Each wall is flat, endless, passes through zero and stands at right angles to its row. A trip goes straight from one point to another. List the walls that it crosses, first one first.

Walls:
(1): [-0.1 -5.3]
(2): [-1.8 -0.2]
(3): [-1.4 -1.9]
(4): [2.2 1.5]
(5): [ 4.3 -0.2]
(6): [1.9 3.0]
(7): [ 1.2 -3.9]
(8): [-3.3 -3.1]
Trips:
[-6.7  2.8] to [-0.3 -0.3] -> 1, 7
[0.9 3.3] to [4.2 2.8] -> none
[-1.2  2.0] to [-5.5 -2.6] -> 4, 8, 3, 6, 1, 7
[-1.0 -0.8] to [ 4.1 -0.8] -> 5, 2, 4, 8, 3, 6
[2.0 6.5] to [-2.3  1.2] -> 5, 2, 4, 8, 3, 6
[-2.9  0.5] to [-1.2 -1.2] -> 1, 7

Walls:
(1): [-5.2 -0.1  5.0 -3.0  3.7  3.9 -5.0  1.6]
(2): [-1.5  0.2 -3.1  2.6 -2.1  0.5  0.3 -0.6]
(3): [-1.1  0.7 -1.7  2.8  3.2  2.8  0.7 -2.6]
(4): [-5.9  0.8 -2.0  2.8 -0.3 -3.3  1.0  5.4]
(5): [-2.0  1.2 -5.9 -4.8 -2.4 -3.2  1.4  3.8]
(6): [-2.2  0.5 -0.2  0.4 -3.8  2.6  5.5  1.9]
(7): [-0.7 -0.4  7.3 -4.2 -1.9 -1.2 -2.5  1.4]
(8): [ 0.5  2.6 -1.7  2.5  5.2  2.4 -2.0  2.3]
(9): [ 0.9  0.2 -3.9 -1.3 -1.6 -6.5 -4.1  1.3]
(10): [-3.0  2.5  1.9 -1.0 -3.3  0.5  1.8  1.4]
Trips:
[-0.3  3.3 -0.7  3.6 -6.5  6.0 -6.4 -2.0] to [ 9.6  0.7  1.5  4.2 -0.2  4.8 -0.8  1.2] -> 1, 10, 6, 2
[-2.6 -3.9 -3.2  5.1  2.9  2.5  2.3 -6.3] to [-4.4 -2.3  0.2 -0.5 -5.3  8.4  3.5 -1.4] -> 8, 10, 1
[-1.2 -0.5  4.0 -5.2 -2.2 -0.8  2.7  2.7] to [-4.8  1.2  0.5 -5.6  5.1  1.5 -5.0  1.6] -> 6, 8, 9, 3
[-4.9  3.5  1.5 -1.2  3.5  0.7 -0.6  2.5] to [-2.9  2.5 -0.3 -4.5  3.5 -1.2 -2.4  3.8] -> 6, 9, 3

Walls:
(1): [ 1.1  2.8  4.6  0.4  3.5 -0.9 -4.8 -4.6  1.9 -0.1 -6.1 -2.7  2.7  3.2
  1.4  0.5 -1.7 -6.5]
(2): [ 2.3 -3.6 -2.1 -4.3 -3.2 -0.8  1.1  4.5 -0.3  0.9  1.2 -2.2 -3.3 -3.4
 -3.7 -5.6  0.0  2.3]
(3): [  3.1   5.6  -0.5  -5.0  -1.3  -0.2  -3.0   0.6   1.0  -2.3   1.7 -10.3
  -0.1   3.7   0.6  -3.9   4.1   1.0]
(4): [-3.0  3.1 -5.5  3.4  6.5  1.1 -4.2  1.3 -0.2  4.3  1.4 -8.1 -0.7  4.2
 -3.2  1.7  1.9  1.6]
(5): [-3.9  1.9  2.8 -1.6  5.8 -5.3 -4.0 -4.1  3.1 -1.3 -0.6  3.9 -2.1  3.8
  3.7 -2.4 -2.2 -1.1]
(6): [ 1.3  8.7 -2.5  3.6 -1.7 -3.1  2.3  0.7 -4.0  2.1 -3.5 -1.5 -0.9 -8.4
 -0.2  2.7  5.8 -2.8]
Trips:
[-3.0  3.4  4.1  0.1  1.6  0.9  2.2 -1.4 -0.2 -0.6 -3.3  5.8 -1.5  3.5
  2.0  1.5 -3.5 -6.8] to [-0.5  1.1  2.4 -0.5  2.0  5.6 -8.0  0.4 -3.3 -1.8 -4.5  3.9  1.1  3.7
 -1.3  5.2 -2.9  0.2] -> 4
[ 0.5  0.1  0.6  4.2  0.7  7.0  1.3 -2.7  6.8 -1.2  1.3  0.4 -0.2 -4.0
  3.9  2.8  0.4 -3.7] to [-3.3 -2.4 -4.7 -2.3  2.7 -1.8 -3.6 -2.2 -3.6  4.0 -3.6 -2.2 -3.1 -5.6
  0.1  1.2  1.1  0.7] -> 4, 2, 5, 1
[-0.5  0.2  0.5  0.4  2.5  2.1 -2.8  1.8 -2.6 -4.5 -1.3 -0.2 -4.7  4.7
  1.9  3.6 -3.2  1.5] to [ 6.2  3.7 -2.2 -2.9 -2.3  1.0 -2.9 -3.2 -0.1  2.5 -3.2 -1.8 -1.2 -3.3
  0.0 -0.4 -0.9 -2.4] -> 6, 5, 2, 4
[-0.1 -0.9 -5.2  0.8  1.8  2.9 -1.9 -0.2 -5.8  5.2 -3.3  1.1  1.3  7.2
  2.1 -2.7 -2.7  4.7] to [-0.3 -0.2 -3.2  0.9  0.7 -0.7  1.5 -2.6 -3.5  4.5  1.0  2.1  0.5 -4.4
  0.3  3.5  0.8  2.7] -> 5, 6
[-2.6 -0.2  2.0  1.3 -1.1  4.2 -0.8  3.4  2.4  7.9  5.8  1.9  3.5  4.5
 -3.2  0.6 -1.3 -1.6] to [ 5.7  0.1 -3.6  3.4  0.1 -3.0  6.7 -3.3  0.5 -1.4  5.0  0.2 -1.5  1.6
  4.0  6.8  3.3 -3.2] -> 6, 4
[-6.6  0.7  6.2  1.4 -4.0 -1.6 -6.0  1.1  0.2 -2.4  4.7  4.0 -4.9 -2.5
  2.4 -9.1 -5.8  2.9] to [ 0.6 -1.4 -1.7  2.4 -3.5  0.5  6.6 -1.7  0.4 -5.4 -2.8  1.2 -1.0 -1.1
 -2.9 -3.7 -3.2 -0.2] -> 5
[ 4.9 -0.5 -1.4  0.7  1.0  1.7 -0.2 -6.4 -1.2 -0.6 -4.7 -0.8  0.2  3.8
  4.1 -4.0  0.6  1.1] to [-1.7 -2.8 -0.6  5.6  1.2 -5.1 -0.8  0.0  0.6 -4.2  2.6  8.3 -0.7  6.3
 -2.7 -1.2  2.6  1.4] -> 3, 1
[ 0.6 -0.2 -3.2  1.5 -0.4  6.4 -0.5  4.0  4.3 -3.0 -0.2 -2.5  1.1  3.9
  4.1  5.4  0.7 -0.4] to [ 2.7 -1.4 -2.1 -0.9 -2.7  0.2 -4.3 -1.1 -1.4 -0.4  3.9 10.7 -2.7  0.1
  5.4 -4.3 -0.4  0.0] -> 1, 4, 3, 5, 2
[-0.5  1.5 -7.3 -6.4 -2.4  6.4 -4.2 -0.2  1.6  2.7 -6.6  1.9  3.0  5.6
  3.9 -4.8  0.8  3.9] to [-3.1  0.7 -2.1 -2.9  2.9  0.2 -1.1  0.8 -0.8 -1.5  2.2  1.0  3.2  1.3
  0.1  6.1 -7.1  5.4] -> 2, 1, 3
